Each row of a before or after table is a point. One or more steps were done to the points. Then noise was added and the rows were shuffled. The steps act on columns, c1 being the first. Write out the steps. A step turns or swaps two columns, mirrors them in a line or flattens them onto one, adds a multiple of one to another, or multiplies or shifts one. Angles are multiples of 10 degrees, from the lower column toward the higher: turns from -170 to 170, lines from 10 to 170 but not 90. Use the fewest steps. Two steps may share a column if one is a turn and the other turns, adds or multiplies; they go together, in the order done. Otherwise the lowest column goes first.

Before (9 x 2)
17; 30
0; 18
-10; -7
-4; 32
-10; 10
26; -12
8; 18
2; -9
6; -3
After (9 x 2)
-26; 29
5; -27
0; 52
42; 89
-24; -23
19; 54
16; -8
-10; 97
66; -35
Steps: multiply c1 by 2.5; multiply c2 by 3

Before (9 x 6)
-12; -18; 13; 37; 16; 34
0; 4; -5; -11; 8; 4
31; -18; -9; 22; -4; 18
-30; -18; 4; 32; 14; 35
-14; 19; 28; 27; 49; 17
-12; -21; 23; 8; 12; -18
32; -24; 24; -14; -30; 19
29; 46; -4; 34; -95; 31
4; 34; 12; -44; 37; 23
After (9 x 6)
-43; 5; 26; 27; 1; 20
20; 22; 25; 6; 1; -20
20; -53; 14; 14; 29; 26
20; 39; 16; -18; 2; 34
-26; 28; -6; -7; 16; 18
42; 2; 28; -33; 31; 18
6; -9; -6; 8; 9; 7
-84; -14; -3; -55; -54; 30
32; 35; 4; -15; -10; 35
Steps: mirror c1 and c5 in the line at 70 degrees; turn c2 and c4 by -140 degrees

Before (10 x 11)
-19; 9; 2; 9; -19; 21; -43; -38; -17; 6; -24
9; 42; -15; 17; 5; 10; 13; 7; -5; 4; 12
-12; -7; 11; 27; -24; 41; -3; 12; -31; 11; -6
-35; -32; -4; 0; -3; -1; -2; 32; -4; 13; -6
19; 0; 59; -8; 14; 38; 1; -3; 26; -25; -24
6; 31; 10; 2; -33; -25; 2; -17; -28; 25; -10
-15; 17; 25; -15; -27; 23; -39; -23; -7; -11; -1
-22; 3; -19; 2; 12; 21; 8; -4; -38; -4; -2
-4; -14; 4; 16; -7; 3; -26; 1; -8; -13; 0
0; 13; -7; -2; 7; -8; 40; -2; 23; -26; -4
After (10 x 11)
-2; 14; -6; -3; 6; 20; 40; -8; 23; -26; -4
-5; -13; 2; 16; -7; -8; -25; 4; -7; -14; 0
-18; 8; 2; 10; -19; -26; -45; 58; -18; 7; -25
10; 41; -10; 17; 5; -27; 14; 8; -6; 2; 13
19; -1; 42; -8; 15; -79; 2; 51; 25; -26; -25
-36; -31; -3; 2; -3; -15; -2; -28; -4; 13; -7
-15; 17; 17; -15; -25; -39; -40; 49; -6; -11; -2
6; 32; 6; 3; -32; 62; 2; -16; -27; 24; -9
-22; 2; -12; 2; 12; -44; 9; 30; -37; -4; -2
-12; -9; 8; 27; -24; -95; -3; 40; -31; 12; -6
Steps: multiply c3 by 0.7; multiply c6 by 2.5; turn c6 and c8 by 150 degrees
